Each point is reached from the start by the listed moves, each made 0, 1 or 2 times, or once backwards (-1), plus a little noise. Say if it took an odd or an even number of moves. Then give how often each move was made.
(in the rows, 128 means zero)

Moves:
(1): [136 102 142  99]
(2): [115 163 150 122]
Start: [114 146 142 114]
Points:
[ 93 207 150 137] -> even (-1, 1)
[ 97 189 199  71] -> odd (1, 2)
[122 121 155  84] -> odd (1, 0)

Moves:
(1): [141 118 120 108 139 123 135 107 118]
(2): [157 134 145  99 106 128 141 150 104]
(3): [133 123 132 137 101 131 121 112 115]
(4): [146 134 112 159 144  84 129 143 143]
(5): [120 110 176 128 132 134 150 121 109]
(6): [137 153 127 132 140 142 142 109 126]
(7): [131 132 119 138 121 131 144 125 153]
(8): [147  95 121 129 123 163 138 127 113]
Start: [113 128 125 122 133 133 123 129 124]
Points:
[173 172  95  99  86  35 120 206 149] -> odd (0, 2, 0, 1, -1, -1, 1, -1)
[ 86  77 217  83 163 197 159   7  38] -> odd (2, -1, 1, -1, 2, 1, -1, 0)
[ 80 101 213 153 157 161 145  61  71] -> even (0, -1, 1, 0, 2, 1, -1, 0)

Moves:
(1): [125 129 139 108 129 129 115 120 134 128 116 122 127 131 128 136 143 143
 143 143 133]
(2): [142 124 130 126 136 127 112 128 119 124 125 139 124 119 137 131 115 130
 149 138 137]
(3): [126 124 140 126 133 126 153 119 136 115 132  85 119 128 151 119 111 121
 126 120 134]
(4): [133 121 136 145 126 128 119 131 146 138 129 120 126 137 133 128 125 131
 127 136 129]
(5): [138 117 136 134 144 118 135 110 118 123 130 140 119 124 146 139 121 131
 133 140 123]
(6): [124 126 124 143 123 138 116 139 125 129 124 129 124 120 116 122 133 142
 120 133 133]
(7): [123 118 117 133 128 121 125 125 137 134 128 115 130 133 130 127 125 140
 121 124 126]
(8): [139 124 126 118 126 128 139 132 118 122 125 133 111 114 149 121 126 117
 126 129 117]
(9): [110 115 142 115 129 146 132 146 130 128 129 147 121 112 144 138 110 129
 140 128 126]
(10): [116 124 130 133 139 128 124 119 138 126 121 124 132 134 126 118 144 125
 130 122 116]
(11): [124 126 126 143 133 110 120 118 126 131 142 130 105 129 118 128 123 130
 143 126 116]
(12): [141 135 116 121 119 141 114 116 113 125 138 163 114 133 142 135 123 137
 107 113 131]
(13): [126 127 126 138 125 122 100 130 105 124 158 138 143 135 134 125 121 142
 126 146 123]
(14): [124 141 134 118 136 137 130 118 119 123 114 124 135 141 131 126 125 127
 132 130 105]
(15): [124 119 135 135 139 127 117 125 113 133 125 125 118 129 115 130 133 125
 124 123 123]
(16): [133 129 118 132 138 152 125 132 124 147 145 133 130 114 113 122 129 135
 128 130 121]
(17): [145 139 134 131 133 125 134 132 131 118 125 127 135 126 141 137 131 126
 129 126 123]
(18): [131 135 143 130 131 119 136 138 119 131 123 133 140 113 130 117 134 137
 129 125 129]
Start: [130 128 127 125 132 119 122 134 112 122 134 121 136 144 136 125 123 138
 137 109 128]
Points:
[154 120 120 123 147 101  86  85  47 134 243  51  68 121 154  83  89 185
 173 169  98] -> odd (2, 0, 2, 0, 0, 0, 0, 2, -1, -1, 2, 0, 2, 0, 0, 2, -1, 0)
[151  87 208 100 157 128  53 122 116  85 100 140 119 160 236 178 123 143
 190 192 127] -> even (2, 1, 0, 2, 1, 0, -1, 1, 1, 1, -1, 0, 1, 0, 1, -1, 1, -1)
[ 82  88 194 188 198  74 163 119  53  68 115  40  93 125 235  61 100 150
  97  72   7] -> even (-1, -1, 2, 0, 1, 2, 2, 2, 1, 2, 1, 0, 1, 2, 2, -1, 1, 2)
[106  82  81 239 152  62  31 106  79 162 193 155 130 170  51 108 149 183
 110 117 122] -> odd (-1, 0, -1, 0, 1, 1, 1, -1, -1, 1, 1, 0, 1, -1, 1, 0, -1, 0)
